Each row is a point. Each copy is the shape, with its points in the same order, turned, moved and blurred by noise. Is it also mirrored, or only turned?
In the rows, 128 means zero.

Shape (6 x 3):
165, 176, 139
114, 189, 69
103, 94, 160
97, 118, 119
115, 94, 57
85, 77, 162
Copy 1 (6 x 3):
109, 135, 52
196, 139, 86
83, 122, 159
134, 117, 147
176, 68, 146
88, 118, 192
Copy 1 is: mirrored
Copy 2 (6 x 3):
115, 157, 178
182, 202, 142
106, 103, 82
144, 135, 94
208, 116, 102
117, 99, 57
Copy 2 is: only turned
Copy 3 (6 x 3):
137, 110, 221
51, 120, 207
141, 149, 125
102, 135, 138
64, 86, 118
140, 172, 96
Copy 3 is: mirrored
Copy 4 (6 x 3):
135, 163, 158
58, 144, 133
164, 66, 124
124, 85, 112
104, 108, 50
157, 46, 113
Copy 4 is: only turned

Shape (8 x 4):
136, 111, 140, 157
182, 141, 174, 136
103, 91, 111, 96
101, 96, 151, 197
80, 154, 151, 103
108, 99, 50, 84
158, 186, 150, 167
62, 138, 60, 94
Copy 1 (8 x 4):
115, 87, 126, 143
150, 49, 152, 114
131, 162, 149, 138
72, 95, 89, 152
164, 143, 89, 90
165, 190, 159, 183
173, 44, 90, 141
178, 201, 101, 170
Copy 1 is: mirrored
Copy 2 (8 x 4):
115, 120, 129, 136
126, 155, 74, 113
144, 62, 120, 161
90, 132, 173, 125
183, 139, 128, 187
119, 39, 106, 215
109, 187, 93, 149
135, 76, 145, 244
Copy 2 is: mirrored
Copy 3 (8 x 4):
119, 160, 112, 132
170, 156, 160, 110
95, 105, 83, 95
88, 196, 97, 148
74, 102, 143, 140
117, 61, 37, 120
155, 146, 160, 171
81, 60, 59, 165
Copy 3 is: mirrored

Shape (9 x 6):
173, 148, 137, 165, 106, 112
131, 150, 69, 129, 201, 157
171, 194, 127, 119, 88, 98
126, 153, 65, 153, 151, 185
54, 81, 158, 69, 193, 168
141, 134, 165, 139, 206, 170
154, 108, 125, 123, 98, 61
71, 108, 164, 132, 153, 74
153, 148, 99, 141, 164, 150
Copy 1 (9 x 6):
165, 139, 142, 143, 111, 145
133, 191, 89, 167, 183, 65
158, 137, 79, 150, 78, 167
119, 173, 119, 153, 135, 47
46, 121, 93, 102, 249, 115
131, 191, 141, 105, 203, 129
163, 73, 105, 173, 140, 166
80, 108, 120, 173, 198, 179
149, 167, 117, 156, 154, 95
Copy 1 is: mirrored
Copy 2 (9 x 6):
170, 151, 179, 149, 142, 184
66, 205, 119, 153, 107, 142
152, 129, 218, 140, 123, 153
66, 156, 119, 186, 110, 164
86, 124, 48, 60, 125, 105
100, 188, 104, 76, 138, 185
202, 153, 166, 142, 142, 107
142, 147, 115, 99, 206, 91
103, 180, 140, 160, 117, 168
Copy 2 is: only turned

Shape (13 x 8):
131, 187, 140, 143, 114, 116, 123, 102
180, 99, 120, 115, 87, 140, 156, 157
64, 152, 74, 125, 123, 138, 179, 46
74, 100, 122, 160, 173, 166, 151, 151
143, 173, 133, 86, 132, 117, 177, 110
157, 91, 117, 140, 114, 122, 81, 149
69, 170, 86, 96, 71, 162, 153, 110
174, 115, 192, 124, 129, 129, 148, 120
148, 124, 130, 155, 122, 71, 146, 140
72, 120, 147, 150, 174, 149, 114, 176
57, 165, 40, 192, 215, 218, 85, 163
85, 118, 103, 144, 231, 160, 53, 154
121, 159, 125, 89, 124, 70, 186, 102
Copy 1 (13 x 8):
86, 163, 105, 132, 156, 138, 127, 143
133, 110, 141, 93, 116, 100, 186, 113
36, 81, 101, 123, 95, 163, 77, 155
169, 88, 134, 114, 96, 163, 81, 179
92, 130, 70, 74, 155, 134, 127, 129
141, 132, 171, 152, 144, 97, 127, 111
59, 136, 96, 111, 53, 145, 98, 101
129, 128, 153, 76, 180, 139, 156, 142
114, 126, 137, 120, 160, 79, 137, 172
182, 137, 139, 114, 110, 139, 62, 174
204, 89, 81, 223, 71, 191, 33, 148
205, 108, 135, 173, 149, 152, 15, 130
63, 123, 81, 71, 145, 94, 112, 153
Copy 1 is: only turned
Copy 2 (13 x 8):
125, 181, 131, 129, 157, 129, 134, 110
185, 113, 157, 128, 105, 79, 162, 121
107, 112, 107, 50, 176, 121, 63, 90
175, 68, 135, 162, 192, 131, 75, 135
96, 125, 108, 120, 141, 93, 157, 102
195, 149, 175, 140, 113, 124, 146, 174
129, 125, 152, 64, 196, 61, 106, 116
161, 112, 148, 157, 123, 154, 182, 95
142, 138, 165, 169, 90, 127, 107, 117
165, 101, 167, 184, 209, 136, 102, 162
198, 127, 64, 158, 248, 108, 28, 218
171, 110, 119, 162, 205, 166, 100, 234
66, 120, 140, 107, 110, 106, 128, 93
Copy 2 is: mirrored
Copy 3 (13 x 8):
154, 115, 119, 170, 108, 109, 140, 138
126, 73, 127, 56, 142, 142, 129, 129
95, 111, 180, 195, 125, 223, 169, 137
127, 193, 138, 108, 132, 200, 107, 123
125, 88, 165, 123, 79, 117, 165, 111
96, 115, 75, 92, 158, 112, 96, 153
119, 102, 199, 151, 116, 184, 132, 200
153, 102, 120, 108, 117, 121, 98, 69
129, 119, 125, 120, 170, 104, 146, 103
126, 212, 136, 116, 136, 152, 92, 142
128, 249, 79, 115, 90, 234, 136, 223
81, 245, 61, 123, 90, 163, 103, 148
98, 102, 195, 141, 123, 125, 181, 101
Copy 3 is: only turned

Shape (11 x 8):
110, 170, 133, 108, 158, 96, 75, 158
99, 138, 203, 124, 111, 132, 88, 140
188, 99, 101, 151, 87, 134, 83, 80
84, 136, 138, 155, 132, 109, 72, 201
69, 116, 132, 105, 151, 173, 71, 193
97, 161, 131, 140, 91, 139, 72, 166
119, 128, 116, 188, 118, 122, 90, 79
125, 80, 107, 144, 89, 64, 82, 85
138, 125, 187, 168, 185, 180, 185, 152
149, 110, 62, 145, 66, 102, 151, 80
237, 71, 145, 198, 64, 128, 125, 83
Copy 1 (11 x 8):
113, 144, 101, 109, 181, 133, 146, 64
114, 146, 150, 149, 210, 127, 156, 130
167, 137, 137, 150, 111, 82, 69, 122
123, 68, 132, 134, 203, 142, 160, 75
68, 76, 142, 121, 216, 171, 104, 81
110, 116, 192, 131, 179, 132, 136, 70
129, 109, 117, 175, 121, 59, 123, 89
162, 100, 124, 112, 141, 43, 118, 126
82, 105, 97, 194, 121, 206, 175, 156
156, 110, 154, 106, 59, 67, 127, 133
229, 124, 146, 208, 78, 112, 95, 169
Copy 1 is: mirrored
Copy 2 (11 x 8):
94, 155, 146, 113, 144, 149, 74, 147
142, 182, 147, 83, 194, 133, 122, 128
168, 128, 107, 178, 171, 92, 81, 43
101, 152, 106, 135, 181, 158, 100, 189
73, 103, 141, 91, 226, 137, 119, 158
138, 137, 119, 118, 191, 178, 95, 131
128, 171, 107, 177, 168, 138, 129, 71
113, 181, 56, 149, 160, 86, 78, 76
151, 121, 187, 138, 140, 76, 202, 155
160, 126, 39, 147, 110, 106, 109, 50
240, 135, 100, 203, 169, 48, 111, 60
Copy 2 is: mirrored

Shape (12 x 9):
82, 160, 89, 166, 182, 35, 122, 138, 101
82, 158, 110, 93, 117, 158, 76, 140, 145
135, 155, 123, 173, 176, 113, 106, 163, 141
60, 149, 89, 129, 140, 141, 134, 132, 161
180, 109, 109, 158, 84, 89, 57, 169, 152
132, 134, 122, 122, 52, 82, 112, 76, 107
180, 109, 65, 134, 75, 138, 142, 172, 232
128, 138, 46, 130, 169, 130, 146, 157, 83
142, 86, 84, 91, 99, 86, 76, 184, 176
102, 71, 162, 147, 158, 125, 151, 55, 123
193, 223, 160, 87, 133, 122, 188, 151, 126
115, 180, 167, 136, 137, 114, 179, 163, 76
Copy 1 (12 x 9):
71, 182, 198, 110, 105, 104, 163, 86, 69
141, 83, 121, 186, 132, 80, 110, 92, 90
83, 165, 120, 127, 80, 99, 87, 117, 80
138, 142, 169, 191, 133, 87, 112, 118, 92
146, 131, 56, 72, 117, 114, 123, 125, 48
151, 91, 153, 73, 180, 132, 137, 108, 113
190, 184, 45, 134, 180, 91, 67, 149, 89
127, 196, 127, 156, 99, 105, 162, 59, 141
148, 134, 61, 118, 153, 56, 159, 137, 64
129, 122, 203, 113, 121, 98, 133, 189, 168
48, 141, 97, 118, 189, 133, 50, 69, 178
39, 133, 134, 150, 133, 172, 119, 103, 151
Copy 1 is: mirrored
Copy 2 (12 x 9):
100, 211, 176, 114, 159, 188, 42, 119, 97
151, 181, 122, 103, 134, 151, 155, 69, 173
141, 140, 176, 159, 149, 171, 101, 104, 113
143, 170, 120, 103, 139, 156, 92, 37, 141
90, 126, 231, 131, 106, 118, 134, 119, 173
105, 200, 167, 78, 114, 50, 109, 117, 135
120, 78, 181, 146, 97, 90, 81, 38, 212
143, 118, 131, 76, 169, 172, 58, 125, 143
60, 134, 173, 126, 109, 144, 119, 89, 220
71, 149, 107, 102, 166, 88, 125, 78, 44
193, 154, 98, 197, 111, 88, 73, 160, 148
165, 169, 103, 133, 94, 141, 81, 154, 81
Copy 2 is: only turned
Copy 3 (12 x 9):
80, 75, 181, 139, 188, 207, 177, 125, 141
111, 158, 125, 191, 83, 165, 145, 158, 175
94, 136, 176, 131, 138, 150, 138, 86, 140
94, 149, 105, 175, 147, 184, 123, 148, 148
86, 89, 181, 92, 69, 124, 99, 129, 197
165, 49, 128, 128, 75, 204, 116, 152, 186
68, 98, 88, 134, 97, 88, 33, 115, 181
123, 107, 127, 156, 196, 127, 168, 114, 198
60, 85, 140, 129, 80, 99, 118, 181, 179
172, 120, 79, 75, 124, 191, 161, 136, 98
180, 72, 153, 226, 111, 114, 109, 57, 115
191, 106, 184, 183, 165, 155, 125, 116, 117
Copy 3 is: mirrored

Shape (16 x 11):
143, 156, 154, 172, 94, 120, 147, 153, 108, 55, 99
82, 97, 131, 61, 84, 154, 86, 111, 128, 153, 98
71, 114, 139, 48, 92, 140, 80, 153, 156, 109, 110
193, 159, 152, 89, 173, 82, 105, 83, 155, 169, 114
127, 160, 151, 167, 101, 98, 129, 159, 137, 71, 164
239, 148, 144, 89, 147, 122, 102, 134, 124, 178, 95
209, 155, 73, 132, 164, 89, 63, 128, 159, 187, 79
142, 172, 139, 150, 104, 109, 182, 187, 110, 62, 138
78, 50, 190, 69, 112, 97, 78, 152, 119, 117, 96
107, 83, 107, 98, 106, 198, 104, 95, 145, 101, 102
91, 49, 103, 76, 60, 139, 138, 99, 138, 134, 105
186, 175, 129, 181, 140, 141, 120, 122, 122, 189, 119
174, 159, 134, 172, 96, 117, 103, 147, 111, 50, 174
148, 114, 141, 150, 83, 141, 144, 185, 149, 111, 157
97, 98, 89, 82, 103, 148, 104, 122, 83, 128, 133
81, 78, 108, 85, 169, 156, 101, 125, 133, 93, 127
Copy 1 (16 x 11):
190, 173, 109, 98, 174, 102, 112, 134, 76, 118, 109
127, 110, 157, 197, 133, 142, 146, 46, 144, 87, 142
133, 118, 169, 154, 136, 153, 132, 37, 108, 75, 184
78, 90, 118, 186, 154, 120, 178, 189, 69, 113, 184
153, 142, 103, 68, 154, 113, 131, 103, 43, 135, 130
104, 102, 167, 203, 204, 134, 159, 189, 64, 96, 133
31, 110, 106, 199, 200, 171, 126, 176, 55, 93, 125
175, 138, 137, 52, 177, 121, 109, 146, 77, 116, 118
181, 118, 116, 175, 183, 158, 185, 35, 125, 100, 197
159, 150, 163, 192, 93, 171, 126, 82, 115, 106, 119
170, 80, 139, 191, 117, 160, 103, 64, 154, 122, 125
78, 134, 137, 158, 186, 121, 158, 170, 68, 152, 77
180, 146, 114, 93, 146, 126, 141, 122, 7, 104, 92
168, 118, 160, 109, 170, 159, 114, 96, 60, 153, 118
140, 97, 137, 157, 126, 166, 151, 74, 143, 70, 94
142, 140, 127, 145, 102, 220, 160, 85, 130, 91, 154
Copy 1 is: mirrored
Copy 2 (16 x 11):
68, 124, 123, 184, 146, 135, 58, 95, 115, 99, 167
157, 137, 114, 110, 101, 214, 109, 174, 115, 164, 116
131, 115, 87, 122, 135, 197, 132, 186, 146, 167, 147
86, 213, 191, 122, 82, 114, 167, 148, 115, 109, 113
94, 103, 126, 163, 120, 92, 83, 102, 146, 114, 194
93, 211, 211, 104, 112, 166, 164, 115, 113, 76, 148
111, 158, 222, 89, 129, 112, 158, 168, 99, 41, 100
98, 138, 110, 167, 171, 101, 72, 72, 131, 115, 196
95, 110, 65, 126, 85, 217, 155, 128, 148, 139, 112
175, 121, 146, 197, 123, 215, 111, 168, 109, 137, 120
204, 149, 82, 147, 102, 209, 97, 143, 141, 121, 96
106, 150, 235, 110, 112, 119, 89, 98, 98, 105, 132
101, 109, 140, 183, 104, 103, 98, 109, 114, 81, 219
144, 103, 147, 149, 140, 148, 91, 82, 171, 107, 183
177, 123, 103, 130, 119, 173, 128, 136, 69, 135, 138
158, 97, 111, 181, 128, 167, 169, 145, 101, 163, 109
Copy 2 is: mirrored
